Each row of a before or after table is a point. The points were changed in one or more steps. Then noise was added and the rows were shuffled. The steps act on columns, c1 being the first. Name the steps. A step turns or swaps two columns, mirrors them in a line or flattens them onto one, adds a multiple of one to another, or multiplies or shifts one. Angles are multiples of 10 degrees, from the lower column toward the higher: turns from -170 to 170, lines from 10 to 170 but not 90. Use the fewest steps. Two steps may share a column if one is a turn and the other turns, adds or multiplies; they go together, in the order done. Otherwise the lowest column goes first.

Before, 14 rows:
21,-22,-15
31,-31,-26
23,-15,-26
17,-37,91
0,10,-10
-19,-2,6
-114,-15,-7
32,-8,-16
26,-8,-16
-6,-32,-21
-39,-33,2
26,-14,-18
26,-31,67
20,-5,-2
After, 14 rows:
-60,-99,-100
26,-5,-13
42,2,67
-3,4,-7
21,-23,-46
33,6,-13
-11,-7,-11
29,18,4
10,11,11
24,16,-6
37,-5,-20
-2,-56,-49
25,8,-9
35,-5,86
Steps: turn c1 and c2 by 50 degrees; add 1 times c2 to c3

Before (12 x 8):
22,24,-12,-18,9,4,-35,-22
-6,13,-20,-35,-15,4,42,13
0,-60,-34,-35,42,-16,-40,-44
-15,33,-27,11,-22,-11,-38,8
0,-53,-5,-1,-9,47,-20,-55
-7,31,-13,5,-10,22,88,-17
43,20,-1,38,25,27,-31,11
-23,-39,-21,54,-17,41,20,19
7,34,-23,-14,-39,-82,-35,7
43,5,121,-16,107,35,-16,-44
-25,42,-4,-35,33,-6,-33,-32
-19,22,-13,-51,-12,36,10,3
After:
-28,33,0,-3,40,-2,-2,47
22,10,-6,1,21,4,-13,40
-6,-10,-2,3,23,-46,0,-7
53,109,118,-19,4,-16,16,44
16,-7,-5,2,-51,-49,21,56
-24,-26,-28,3,31,8,-39,18
-7,-14,-27,8,-43,-47,4,-28
-4,-15,-11,4,15,-6,21,-39
6,-9,-15,5,30,-26,77,-45
53,27,-10,2,20,-8,-35,19
-8,48,-24,4,-64,20,-5,62
-25,-39,-21,3,31,84,-31,13
Steps: mirror c1 and c6 in the line at 10 degrees; swap c2 and c5; flatten c3 and c4 onto the line at 170 degrees; mirror c7 and c8 in the line at 160 degrees

Before:
4,8,0,-15,40,4,13,44,11,49,-18,-13
15,37,30,-10,13,14,43,17,-23,11,-1,15
-58,-29,9,-31,1,-30,-29,-27,6,-26,-15,46
-16,-28,5,-49,-25,-17,-39,-19,-12,-25,-27,-23
-7,-35,11,-43,-26,-59,-22,2,30,-37,7,15
42,25,37,22,30,19,32,33,10,26,-67,24
7,-42,23,-23,-12,-7,8,-43,16,30,-10,38
22,10,18,38,36,-22,15,1,-16,21,-15,-8
-31,24,-53,-26,-24,-26,-1,-17,39,-42,-15,-38
16,-23,-12,15,15,13,47,29,-19,-2,-27,15
-24,-39,21,-53,24,-21,-1,-31,33,-42,-9,-19
2,-24,-26,-78,17,-46,-34,-41,12,-36,-12,18
4,19,11,-13,22,-35,60,24,-14,33,-56,-15
After (13 x 12):
-58,31,-2,-32,-86,-24,-59,-30,18,-21,4,38
-23,44,8,-53,-12,-15,-3,-35,51,-21,53,-22
5,-8,4,-17,46,-3,26,43,-14,48,4,-18
1,10,-32,-79,19,-38,-66,-50,29,-26,60,12
17,-27,42,-9,37,13,88,19,-27,-1,2,12
-15,27,-3,-49,-50,-14,-78,-22,2,-26,34,-31
22,-2,22,39,68,-22,30,-3,-27,11,-48,-12
6,48,6,-25,-2,0,19,-44,-4,33,-2,33
42,-9,44,22,93,12,66,37,-5,29,-92,-2
4,-16,16,-13,30,-38,119,17,-31,22,-34,-32
-7,37,1,-42,-37,-61,-45,-11,43,-19,44,16
-31,-42,-40,-28,-70,-22,0,-23,56,-15,25,-39
19,17,-20,15,40,7,94,31,-17,-12,-48,4
Steps: add 1.5 times c1 to c5; mirror c2 and c3 in the line at 80 degrees; turn c11 and c12 by 20 degrees; add -1 times c4 to c11; turn c6 and c8 by 10 degrees; multiply c7 by 2; turn c9 and c10 by 30 degrees
